Each row is a point. The window is the flat piece filled in between its corners: a triangle in 3 columns, a solid with four corners in 4, and so on. A path goes straight from each point to the next, and from the last back to the first. List the points from which the path goes on through the window.
(in the rows, 128 means zero)

Window (3 x 3):
[[173 112 140]
 [127  81 103]
 [141 165 140]]
Path:
(1): [166 135 103]
(2): [151 126  97]
(3): [159 116 179]
(4): [150  91 146]
(5): [147  84  86]
(6): [178 125  97]
(7): [151  69 136]
(8): [144  76 147]
(9): [166 128 107]
(10): [206 135 122]
(11): [153 103 144]
(12): [175  85 182]
Through the window after points: 2, 8, 10, 12

Window (6 x 6):
[[156 132  65 180  96 117]
 [ 74 119 134  96 147 134]
 [153 120 107  74 121 156]
 [ 98 141 140 182 120 139]
 [137  74 113 136 204  84]
 [151 147 117 125 115 102]]
Path:
(1): [148  75 135 168 116  62]
(2): [ 52 159 121  88 176 186]
(3): [110 198 120 107 142 152]
(4): [136 111 115 120 105 126]
(5): [128  48 105 141 138  95]
(6): [106 172 106 155 128 128]
(7): [ 88 147 126  94 201 135]
(8): [118  85 117 146 104 109]
Through the window after points: 1, 7

Window (8 x 8):
[[ 93  83 139 149 142  75 146  65]
 [115 125 148 119 126  64 108 107]
 [112  99 109 171 115  77 119 127]
 [ 91 156 138 124 107 197 133 188]
 [162 128  92 154 177 124 114  61]
 [123 116 125 121  88  82 173 126]
 [148 117 168 124 101 226 116 198]
 [121 117 113 153  99  98 108  49]]
Path:
(1): [148 131 164 186  76  61 133 121]
(2): [149 125 144 158 124 114 122  84]
(3): [ 70 120  82 109 134 126 120 122]
(4): [ 62  80  90 123 166  46 116 103]
(5): [183 155 206 156  70 136 133  97]
(6): [142 141 116 163 150  88 132  84]
(7): [121  81  98 134 110 143  97  84]
(8): [119  97 105 106 112 156 137 131]
(9): [119 155 136 169 114 113 114 137]
(10): [123 150 128 209 102 102 145 113]
(11): [120 110 138  48 146 146 109 119]
(12): [104  96  99 147 126  99 125 122]
Through the window after points: 2, 4, 6, 12

Window (9 x 9):
[[ 94 107 132 187 153  83  88 162  78]
 [ 82 157 111 104  91 123 142 102  88]
 [ 58 157 103 115 166  66 133 171 101]
 [147  74  74 125 123 122 146 183 163]
 [165 150 140 128 144 171  40 100 169]
 [113 171 104 172 136  94 140  94 156]
 [105 131 135 216 161 192 134 123 172]
 [138  99  95 156 191 123 188 157 145]
 [126  79 154  72  90 149 110 115 163]]
Path:
(1): [ 72 122  62 140  98 122 136 102 132]
(2): [134 138 177  83 127 131 131 137 107]
(3): [115 169 114 148 136  93 131 185 135]
(4): [115 106  90 168 141 123 145  25 167]
(5): [ 74  97 105 192 200  68  80  89 152]
(6): [137 126 148 122  93 178 150 176 119]
(7): [122 163 139 143 147 149 109 147 130]
(8): [ 94 107  99 134 155  89  89 119 143]
(9): [117  55  69 126 145 132 107 116 117]
(10): [131 114 126 117 109 127 139 161 162]
(11): [131 156 135 118 119 130 120 128 147]
(12): [110  94 101 141 142 150 138 109 160]
(13): [113 117  98 140 173 155 125 129 171]
(14): [162 124 134 171 152 113 156 146 120]
(15): [154 194 120 174  87 187 147 154 206]
(16): [ 87  74 130 163 182 137 112 111 125]
Through the window after points: 1, 3, 5, 7, 9, 13, 15

Window (11 x 11):
[[146  77 223 116 228 139 166  91 173 127 175]
 [147 137 137 135 114  80 100 130 157 131 146]
 [ 84  90  67 111 185 156  97 145 117 161 153]
 [116 150 175  78  91 106 102 138  62  83 130]
 [108 125 122 114 150  92  46 110 138 132  99]
 [137 103 164 168 178  89  82 145 138 103 115]
 [ 95  88 134 109  77 135  96 108 110 192  91]
 [121 126  74  94 197 170 191 116 139 147 114]
 [ 76 166 103 125 190 195 120 109 101 165 112]
 [ 79 124  70 144 123 135 103  90 153 105 128]
 [ 94  88 122  70 139 106 111 239 177 133 134]]
Path:
(1): [ 82 124 114 111 160  91 117 164 155 153 107]
(2): [143  59 148  68  73 169  78 176 130 111 161]
(3): [141 129 120 113 142 136  95 127 157 139 122]
(4): [ 48 108  96 131 188  94 155 113  95 123 124]
(5): [ 87  96 118 136 150  81 132 128 149 130 133]
(6): [154 119 152  82 118 186  54 128  94 145 114]
(7): [116 109 111 121 144 156 116 126 157 139 120]
(8): [ 87 100 118 123 151  81 103 128 119 166 123]
(9): [ 55 170  97 109 165 105 152 109 129 163 104]
(10): [122 120 104 111 184 184 133 124 124 142 123]
(11): [110 113 104 130 168 176  85 121 149 139 109]
(12): [ 89 116 111 116 152  83 139 127 130 146 142]
Through the window after points: 1, 3, 9
